Every row gives one point. Each copy is the shape, with its points in the same order, stretched, turned, moved and blurred by noise. Say if it was mirrored as well.
In the rows, 128 means zero.

Shape (6 x 2):
[[161 137]
 [ 95 129]
 [160  77]
 [ 94 135]
 [117 145]
 [140 127]]
Copy 1 (6 x 2):
[[ 92 118]
 [161 151]
 [135  56]
 [148 158]
 [130 157]
 [116 118]]
Copy 1 is: mirrored
Copy 2, 6 rows:
[[163 133]
 [101 123]
 [152 201]
 [101 115]
 [125 111]
 [142 138]]
Copy 2 is: mirrored

Shape:
[[126 124 131 123]
 [129 101 142 159]
 [115 124 146 157]
 [127 107 102 163]
 [152 132 133 164]
 [183 161  77 103]
 [ 96 163 126 104]]
Copy 1, 7 rows:
[[126 112 123 139]
 [ 99 123 152 107]
 [107 110 159 135]
 [ 95 158 130 127]
 [127 149 165 131]
 [188 191  99 175]
 [140  87 116 195]]
Copy 1 is: mirrored
Copy 2, 7 rows:
[[122 135 124 129]
 [168 120 138 115]
 [146 122 150 132]
 [138 141 152  75]
 [165 160 151 117]
 [ 90 219 114 106]
 [ 69 138 135 161]]
Copy 2 is: mirrored
Copy 3 (7 x 4):
[[131 146 133 118]
 [162 154 150  91]
 [159 170 146 108]
 [166 143 109  87]
 [181 142 139 124]
 [143  82  88 166]
 [107 167 112 145]]
Copy 3 is: mirrored
Copy 4:
[[116 127 128 130]
 [ 94 161 111 136]
 [108 152 119 153]
 [103 140  80 134]
 [132 168 108 130]
 [178 112 100  89]
 [139  95 143 159]]
Copy 4 is: mirrored

Shape, 11 rows:
[[171 130 104  82 121 109 126 120]
 [149 112 144 105 123 141  95 122]
 [143  99 109 127 106 116 155 154]
 [129 178  96 106 147 147 160 149]
 [ 95 159 172 155 154 130 161  96]
 [116 111  79  67 111 146 115 127]
 [117 161 119 146 158 122 127 122]
 [155 101 113  90 133 111  93  94]
 [146 150 162 140 135  82  87 108]
 [107 134 157 116 184 111 158 143]
 [157 106 146 132 193 114 138 115]]
Copy 1, 11 rows:
[[155 143 159  96  85 135 137 134]
 [169 125 119  93 149 143 137 137]
 [118 112 118 123  76 147 126 181]
 [ 95 152 182 133 110 164 158 122]
 [ 79 129 122 144 153 100 176  75]
 [145  97 154 105 109 186 100 132]
 [114 151 161 152 144 117 139 109]
 [191 122 146 103 113 121 116 120]
 [150 165 127  98 160  74 129 108]
 [ 91 107 162 124 147 114 173 135]
 [152 119 151 145 131  94 175 135]]
Copy 1 is: mirrored
Copy 2, 11 rows:
[[155 130 133  82  88 119 150 102]
 [121 134 159  93 117 144 123 119]
 [106  99 108 101  78 142 144 102]
 [121 141  75  96 150 108 171 102]
 [ 85 134 128 173 170  98 194 142]
 [170  92 107  71 119 133 121 128]
 [112 136 115 143 160  96 151  96]
 [171 116 168 105 104 124 124 104]
 [106 153 172 146 124  82 124 107]
 [ 83 103 139 125 168  83 190 102]
 [113 115 174 130 138 124 174  71]]
Copy 2 is: mirrored
Copy 3 (11 x 8):
[[ 79 122 152 141 165  95 126  98]
 [116  81 148 143 149 133 120 118]
 [ 87 102 134 122 132 123 182 137]
 [ 95 186 112 138 145 156 136 143]
 [180 158 142  80 111 135 134 167]
 [ 89 119  94 143 143 144 131  75]
 [133 150 106 129 134 118 120 158]
 [114  84 138 138 165  81 107  86]
 [135  90 142 108 128  73  76 166]
 [134 145 137  81 169 140 148 163]
 [153 108 153 117 191  96 166 144]]
Copy 3 is: mirrored

Shape (14 x 11):
[[ 91 125  62 151 101 129 164 124  97 142 110]
 [122 158  75 154 131  98 116  89  49 119 118]
 [ 93 163 189 109 115 129 135 115 119 132 143]
 [ 89 130 116 107 158  91  92 150 126 111  96]
 [140 142 161 111 101 129 199 144 140 110 108]
 [142 172 140 151 149 120 138 103 138 136 134]
 [ 69  94 139 140 141 121 145 160 105 101 103]
 [137 166 144 134 126 117 126 125 140 104 164]
 [145 163 166 151  98 123 116  90 154 131  78]
 [ 86 109 127 150 115  74  97 129 105 147 113]
 [115 157 110 176 115 124 100 136 121 151 146]
 [114  83 111 144  99 156 126 110  94 154 125]
 [152 144 131 154 122 144 143 187 147 160 105]
 [126 144 135 140 120 141  91 147 125 108 119]]
Copy 1:
[[129 116  50 100  64 119  86 143  89 127 128]
 [186 114  60 101  98 102 135 158 115  55 136]
 [120 191 126  90 122 134 161  88 120 107 134]
 [143 147 118 129 132  62 171 166 108 131 147]
 [ 98 112 144  97 100 140 136  76 136 128 121]
 [156 133 102 134 106 167 158 123 132  98 103]
 [ 66 146 105 116 124  61 123 118  91 110 140]
 [132 148 122 125 120 154 162 121 156 107 152]
 [164 175 146 139  75 129 154  96 164 101  66]
 [153 169 122 150  90  75 126 134  86  95 155]
 [148 160  98 134  74 154 124 159 119 105 128]
 [133 152 104 115 116 133  60 116 108  97 112]
 [117 119 146 135  72 178 121 149 110 138  91]
 [121 168 141 114 122 125 143 154 146 109 121]]
Copy 1 is: only turned
Copy 2, 14 rows:
[[ 71  97 134 104  95 104 103 154 128 158 108]
 [130  87 151 106  89 133  63 101 108 128 132]
 [139  93 113 126 171 101 153 137 101 120 154]
 [165 148 153 144 121 110 114 108 139 124  83]
 [ 84  97 113 152 126 130 166 172 123  89 139]
 [108 109 126 134 132 141 153 102 121 130 169]
 [114 116 106 169 145  80 103 142 151 119  83]
 [138 131 109 148 130 144 127 139  99 118 168]
 [121  63 114 121  91 123 195  81 110 125 136]
 [145 111 139 131 102  56 110  94 132 137 119]
 [126  99 132 140 104 110 128 121 109 181 157]
 [116  69  98 100 101  97 113 149 161 144 135]
 [100  89 148 181 101 129 179 150 151 162 146]
 [156  98 115 154 109 136 130 133 121 141 121]]
Copy 2 is: mirrored
Copy 3 (14 x 11):
[[147 141 131 123 121 110 115 129  18 147 127]
 [198 190 135  98 163 153  94 130  72 125 102]
 [ 77 162 145 145 112 159 104 113 157 132 115]
 [159 121 137 114 117 142 112 174 142  99  41]
 [ 98  96 178 108 102 124 133  84 100 118 154]
 [136 157 154 112 164 114 140 116 153 160 135]
 [109 153 176 163 107 119  98 166  86  99  86]
 [ 93 135 134 123 173 113 131 107 159 115 123]
 [163 160 159 144 131 142 184  80 145 147 114]
 [151 139 133 147 149 184 141 161  89 125  66]
 [113 165 125 127 155 120 167 145 113 122 109]
 [146 166 119 161 109 148 130 148  74 118 159]
 [104 123 166  90 106 102 192 165 115 110 142]
 [121 154 141 135 120 116 155 133 148  80  92]]
Copy 3 is: mirrored
